Every row gives one point. The window is the flat piece filled in between its corners: a triangle in 3 columns, a solid with four corners in 4, and so on. A path goes straight from each point to the next, and from the last back to the first. List the points from which the path goes on through the window.
In the rows, zero is written as 128.

Window, 4 rows:
[[ 53 136  92  80]
 [150 138 151 118]
 [150 143 119 159]
 [135 104 178 135]]
Path:
(1): [123 172 163 147]
(2): [160 110 112 141]
(3): [161  98 133 145]
(4): [115 155 162 142]
(5): [127 159 142 125]
(6): [152 101  90 119]
(7): [164 101 110 149]
(8): [131 173 130 157]
(9): [ 79 177 116 107]
(10): [106 111  82 107]
(11): [123  82  98 119]
(12): [ 86 163 135 132]
Through the window after points: 1, 3, 7

Window, 4 rows:
[[165 196 139 126]
 [102 102 146 127]
 [116  88 127 157]
 [186 161 161 124]]
Path:
(1): [120  99 170 166]
(2): [ 96 105 159 138]
(3): [143 123 113 101]
(4): [152 132  89 115]
(5): [122 120 171 167]
(6): [109 103 148 163]
(7): [139  83  97 135]
(8): [107 118 105  99]
Through the window after points: 2, 4, 6, 8

Window:
[[112 163 112 125 171 117]
 [122 126 178 157 143 133]
 [123  74 139  76 133 167]
 [146 138 113 131 156  89]
 [147  67 113 172 143 110]
 [ 80 114 116 140 101 123]]
Path:
(1): [ 96  93 158 147 151  87]
(2): [124  57 132 135 156  89]
(3): [152  93 129 170 108 157]
(4): [150 109 127 120 129 159]
(5): [ 97 118 122 104 166  69]
(6): [ 94 112 130 125 132  98]
(7): [113 142 102 137 129 169]
(8): [172 148 108 173 119 107]
(9): [ 84 135 159 177 184  76]
(10): [123  83 143 150 158 101]
(11): [143 112 122 162 127 132]
(12): [137 122 152 155 139 140]
Through the window after points: 4, 6, 10, 12

Window, 8 rows:
[[ 95 192 141  99 114  91 145 176]
 [149 131 117 143 129 163 100  81]
 [114 115 160 131 113 119 126 167]
 [128  99 161  80 155 134  89 144]
 [181 120 149 142 141 107  93  87]
 [139 106 108  90  97 140  97 128]
 [ 66  72 161 106 154  49 162 144]
 [136 160 118 131 151  97 142 169]]
Path:
(1): [102 111 138 115 121 106 103 155]
(2): [127 110 151 115 122 116 146 141]
(3): [188 120 151  97 136 119 151  84]
(4): [118 129 116 155 130 152  78 110]
(5): [116 174  99 128 129 135  48 117]
(6): [172 127 145 115 133 133 167 157]
(7): [149 145 120 110 125 130 166 101]
(8): [140 115 138 162 148 135  38 124]
(9): [115 118 131 121 139 129  85 132]
(10): [140 106 172  77 147 115 153 131]
(11): [123 106 151 101 133  99 153 124]
(12): [ 69  83 130 117 139  78 108 152]
Through the window after points: 1, 3, 7, 9, 11

Window, 9 rows:
[[137  66 143 158 139 128 101 141 154]
 [122 172  84  56 168  39 152 165 141]
 [ 70 109 138 134 137 161  87 106 128]
 [115  95 127 108 139 179 135  84 121]
 [125 112 175 114 127 150 105  87  83]
 [111 120 159 152  87 151 149  90 106]
 [124 135  50  93 153  76 111 159 105]
 [116 136 117 142 164 140 105  63 118]
 [149 151 156 130 113 184 118 116 129]]
Path:
(1): [133 126 130 133 162 132 138 143 106]
(2): [119 113 132 144 151 170 145 123 121]
(3): [125  91 137 109 101 107  81  70 132]
(4): [108 133 127 112 126 131  96 110 130]
(5): [102 146 123 119 155 165 158 110  76]
(6): [125 110 132 171 169 174 144 128  86]
(7): [119 170 125  74 107 130  96  60 147]
(8): [117 126 130 117  82 131 121  88 131]
(9): [100 115 165 164 153 156 151 121  88]
(10): [ 92 110 151 154 159 161 108 126 116]
(11): [ 98 113 135 111 120 143  93  92 122]
(12): [108 117 128 116 116 111  82  94 137]
Through the window after points: 2, 8, 10

Window:
[[120 124 134 144 112 111 172 121 110]
 [ 86 185 111 145 140 160 183  99 141]
 [160 173 117 104 157 182 140 168 106]
 [ 88 149 147 126 118 133 127 130 141]
 [217  70 189 136 207  50 140  99 156]
 [131  92  85 105 116 185 114 129 134]
 [141 133 200 135  81 172 137  95 115]
 [181 105 146 106 142 109 163 142 177]
 [148 160 116 165 119 151 128 131 139]]
Path:
(1): [169  94 147 150 158 128 134 129 140]
(2): [101 124 148 159 146 138 141 134 155]
(3): [152 140 118  90  99 133 139 113 107]
(4): [131 145 117  92 102 104 144 102 135]
(5): [107 136 155 148 144 156 140 145 151]
(6): [135 108 148 158 149 163 147 124 138]
(7): [174 167 120 108 135 123 125 124 150]
(8): [149 182 128 103 110 125 130  81 128]
(9): [134  49 111 147 140 164 166 173 125]
(10): [129  94 140 125 127 153 135 153 139]
(11): [145 135 113 112 121 152 134 109 141]
(12): [143 138 149 109  64 133 120  90 115]
(13): [131 123 193 162 142 180 168 128 127]
(14): [104  89 145 163 111 161 154 152 152]
(15): [164 158 118  91 130 135 134  74 125]
(16): [164 148 128  82 134  96 145  94 160]
Through the window after points: 2, 4, 10, 12, 16

Window, 11 rows:
[[129 102 126 135  82  82 130  96  96 106 130]
 [103 116  95  97 132  59  98  97 103 135  79]
 [ 61 162 155 152 178 150 153 144 140 114 139]
 [104 155 155  90 153 132  85 117 127  92 147]
 [103 121 125 169 160 146 151 153  54 129 122]
 [135 104 138 150 192 152 122 104 180  97 155]
 [ 94 104  87 139 147 150  67  61 184  96  72]
 [130 100  84 103  74 109 136 121  95 145  78]
 [134 123  96 168 129 129  92 116 163 144 180]
 [168 155 127 171 128 136 120 109 129 144 135]
 [ 79 107 188 156 139 141 112 160 151 121 117]]
Path:
(1): [138 113 109 170 157 113 114 133 123  94 106]
(2): [ 99 137 111 112 126 147 128  84 109 157 160]
(3): [126 111 144 144 129 148 126  81  86 167 152]
(4): [112 133 123 128 116  85 128 169 124  80 105]
(5): [144 147  65 131 171 119 115 146 147  80 101]
(6): [110 110 117 146 128 139  89  63 148 131 126]
(7): [108 121 164 129 163 136 119 109 134 136 134]
(8): [112 178 114 171 136 127  80 149 135  66 147]
(9): [130 127  97 135 121 115  99 148 134  86 143]
(10): [102 113 143 133 131 122 132  87  95 141 108]
(11): [125 111 129 125 132 131 101 104 137 145 111]
(12): [ 87 130 117 148 115  78 127 166 102  47 125]
Through the window after points: 9

Window, 12 rows:
[[ 87 124 114  65 120  92 114 180 132 183 155 109]
 [154 136 162  98  71 162  91 118 122 138 114 164]
 [169 148 135 134 123  64 156  77 118  79 135 135]
 [ 51 197  90 145 125  97  75 154 110 167 140  56]
 [135 108 145 150  81 117 128 100 145 120 140 119]
 [ 96 147  97 102 158 112 156 115 115 127 193 108]
 [131 103 134 131 122 131 122 129 104  85 109 128]
 [136  99  98 104  94 124 104 166 104 194 154 169]
 [171 117 139 126 118 143 160 114 136 139  98 146]
 [202 144 156 143 114 116 121 110 125  96 151  97]
 [ 94 145  83 152 139 126  49 118 175 105  96 103]
 [187 136 118 116  62 135 147 113 127  89 120 124]]
Path:
(1): [163 143 116 113 118 115 110  75 112 139 151 117]
(2): [117 138 140 148 112 117 132 198 135 107 145 101]
(3): [123 178 122 138 135 126 114 151 128 128 191 127]
(4): [128 116 125 100 103 106 133 124 117 143 127 111]
(5): [121 116 123  84 107 124  99  74 122 157 107  74]
(6): [130 164 118 153 125 104 135 145 124 119 137 132]
(7): [117 122 120 132 121 121 108 162 149 113 144 161]
(8): [134 136 116 108  88 126 121  58 105 149  95  71]
Through the window after points: 1, 5

Window, 14 rows:
[[155 158 102 127  69 129 177 106 128 155 104  77 142 124]
 [ 86 135 174 125 150 125 192 145 155 101 169 125 137  81]
 [179 156 142 140 152 107 159 166 188 119 154 110 108  96]
 [155 132  81 140 146 171 110 142 163 128 102 106 141 135]
 [133 116 197 160 108 157 110 107 156  63 164 139 119 103]
 [141 161 154 136  77 130 157 142 205  81 141 140 139 156]
 [ 81 218 132 167 136 110 118 165 159 131 139 165  94 145]
 [107  90 125 189 113 128 141 102 171 150 153 124 192 215]
 [ 92 242 159 128 129 120 116 108 153 114 148 100 140 124]
 [177 121 138  93  99 150  74 190 124 155 155 148 117 132]
 [157 110 150 133  79 136 121 152 109  77 145 156 144 197]
 [142 107 178 127 144 135 156 158 160 160 101  72 168 116]
 [137 105  89 108 162  98 151 145 134 135  95 192 159 110]
 [105 158 154  96 120 159 147  91  88 145 126 160  99 172]]
Path:
(1): [139 126 139 105  99 117 137 113 154 135 124  91 121 137]
(2): [142 160 132 152 109 147 163 137 132 138 119 118 155 121]
(3): [171 164 151 165 134 141 166 106 105 130 132 184 148 118]
(4): [101 127 131 107 113 125 112 157 184  98 151 112 115 137]
(5): [122 122 150 125 120 114 136 118 151 102 129 115 131 148]
(6): [135 162 140 157 119 167 154 134 154 125 136 137 143 128]
(7): [122 205 144 171 132 165 117 130 150 114 122 146 143 112]
(8): [134  97 154  99  87 100 136 156 171 116 175  92  92 176]
(9): [111 132 138 116 118  89 117 132 153 119 136 131  93 111]
(10): [150 188 143 131 119 184 165 154 129 129 134 128 157 137]
(11): [143 144 170 136 125 147 152 149 148 119 137 156 174 153]
(12): [128 122 119 108 121 134 137 106 132 127 129 113  99 120]
(13): [127 131 127 121 103 110 148 148 155 121 131 134 113 139]
(14): [159 200 174 144 159 190 105 141 109  95 142 164 182 110]
(15): [166 142 153 135 105 166 158 143 149 135 126 147 151 131]
(16): [ 96 100 120 131 163  82 105 145 152 112 138  83 101 132]
Through the window after points: 1

Window:
[[ 78 139  98 103 184 112 187 138 158 170  63 116 127 129]
 [ 79 177 175 101  65 112 129 209 140 140 160  69 120  88]
 [ 48 130  67 107 154 107 143 152 146 113 128 159  97 123]
 [135 124 104 142  96 163 171 123 136 134 158 183  86 118]
 [157 120 147 138 128 127 168 111 118  76 152  82 146 194]
 [117 191 104 148 102  85 134 171 118 137 100 100  59 127]
 [141 156 140 148 154 131 178 157 102 122  85 152 104 138]
 [159 136 110  65 125 105 178 163 194 146  97 143 174 154]
 [119 143 131 149 142 136 111 101  83 141 112 153 147 132]
 [133 175 114 183 124 123 130 145 147 104  97 125 113 120]
 [159 148 193 131 109 148 140 142 175 136 104 154 100 149]
 [128 157  89 104 168 210  81 116  95 156  95 176 141 109]
 [167  93 114 161 136 122 145 146 130 106 154 141  82 130]
 [125 134 120 134 105 145 130 118  90 104 103 140  90  93]]
Path:
(1): [128 127  95 146 107 140 118 148 141 139  73 144 119 140]
(2): [101  82 117 163  73  98 166 171 147 113 103 141 104 150]
(3): [125 186 123 118 157 127 141 133 123 131 126 125 100 119]
(4): [124 184 165 142 166 135 172 121 151 120 139 147 120  97]
(5): [144 124 136 125  97 147 124 144 133 133  97 147 100 147]
(6): [136 118  95 141 101 161 134 144 133 149 116 141 129 175]
(7): [121 154 139 123 150 111 159 123 122 118 122 148 113  95]
(8): [137 146 120 123 162 139 158 119 125 121 122 158 117 134]
Through the window after points: 4, 6

Window:
[[103 121 113 120 114 143  80 122 131 113 179 143 188 154]
 [ 99 201  95 138 119 173  98  74 135 137 194 141 168 157]
 [144  92  67 130 124 152 162  81 118  66 110 137 199 105]
 [ 85 153  56 143 139 122 140 158 105 116 130 142 158 187]
 [134 132 126  77 137  99 179  65 149 141 102 129  97 115]
 [133 183  71  97 104 133 161 121 173 134 188 117 132  65]
 [136 129 107 162 186 173 164 105 184 112 125 162 140  84]
 [ 83 184 138 130 152  54 162 111 125 112 160 135 141  91]
 [136 144 107 163 121  67 125 134 138 166 113 136 102  96]
 [116  99 137 139 111 193 134 102  96 129 112 143 104  78]
 [183 152 116 128 108  70 202 162 112  83 101 118 117  97]
 [ 91 159 116 164 172 138 131 123 145 152 111  94 154 143]
 [130 106 153 160  66 186 163 121 148 161  81 162 125  68]
 [145 111 105 144  96 211 190 106 110 176 159 135 142 120]]
Path:
(1): [131 133 100 108 152 132 121 146 111 149 112 179 188 110]
(2): [102 130  98 154 105 154 152 108 124 107 142 117 123 138]
(3): [130 130 104 144 105 138 163 117 142 121 129 129 122 115]
(4): [148 137 104 119 141 140 146 112 134 144 114 135 143  97]
(5): [141 140 124 120 126 146 160 111 125 157 105 143 143  95]
(6): [103 113 122 142  91 101 152  86 174 116 124 135  77 115]
(7): [ 97 137 110 154 116 117 159  97 158 119 141 106 128 137]
(8): [158 162 108  90 154 128 135 112 116 153 122 178 139  75]
(9): [166 147 113 117 141 124 156 148 125 149 116 151 157  85]
(10): [ 99 121  98 149 106 145 175 101 136 111 143 115 123 120]
(11): [109 141 146 163  99 132 167 133 157  99 165 119 108 125]
(12): [119 162 108 131 131 134 139 116 133 157 132 143 137  99]
(13): [149 140 113  90 151 137 161 125 131 172 112 144 168 126]
(14): [107 125 106 161  99 132 154  93 124 101 135 127  91 103]
(15): [ 98 112 111 142  96 145 185  86 156  73 133 108 134 114]
(16): [143 136  95 119 147 130 129 114 104 136 122 157 164 104]
Through the window after points: 1, 5, 7, 13, 15

Window:
[[124  89 124 119 156 193  91 125 125  97  61 151 134 171]
 [114 154 177  93 125 212  83 167 187 184 163 129 160 127]
 [103 141 116 150  91 123 161 137 163 122 133 108  98 134]
 [140 126 112 134  85  90 118 129 108 145 160  77  85 142]
 [126 121 112 159  83  77 106 122 139  68 152 100 132 134]
 [141 167 134 153  82  92 125 173 116 102 100  96 114 149]
 [130 135 125  95 178 130 121 126 121  86  95 174 122 205]
 [162 155 150 120 144 220 124 120 156 139 154 107 158 133]
 [151 105 124 103 172 153 124 140 106  93  74 208 134 129]
 [100 148  92 132 117  84 134 151 122 122 114  76 150 124]
 [153 140 123 124 161 148  95  99 147 142  62 190 143 168]
 [118 144 158 108  87  93 131 119 148 108 119  61 114 108]
 [101 193 142 110 117 205  84 124 143 143 152 119 124 108]
 [122 114 158 158 200 145 104 124 120 107  88 159 125 149]]
Path:
(1): [130 143 117 112 124 127  95 145 149 125 112 111 116 147]
(2): [147 122 118 117 141 130 105 141 136 102  95 118 108 156]
(3): [ 86 146 156 162 109 161 120  94 128 136 110 171 182 130]
(4): [118 124 140 142  78 181 148  79  92 150 133 171 142 129]
(5): [149 126 117 119 170  75  88 187 172  84 104  67 114 161]
(6): [131 131  79 110 152 147 107 134 166  76 104  97 101 134]
(7): [122 136 172 134 143 138 119 128 116 134 110 161 139 151]
(8): [110 141 147 121  91 123 128 120 102 125 127 117 136 142]
(9): [135 156 103 142 132 112 113 165 155 109 107  91 124 130]
(10): [149 141 111 113 142 140  91 148 158 119 140 123 121 127]
(11): [ 92 131 161 125 120 156 133 109 118 120 104 134 149 154]
(12): [ 97 113 187 155 114 164 145 114 109 139 123 179 161 137]
Through the window after points: 2, 6, 8
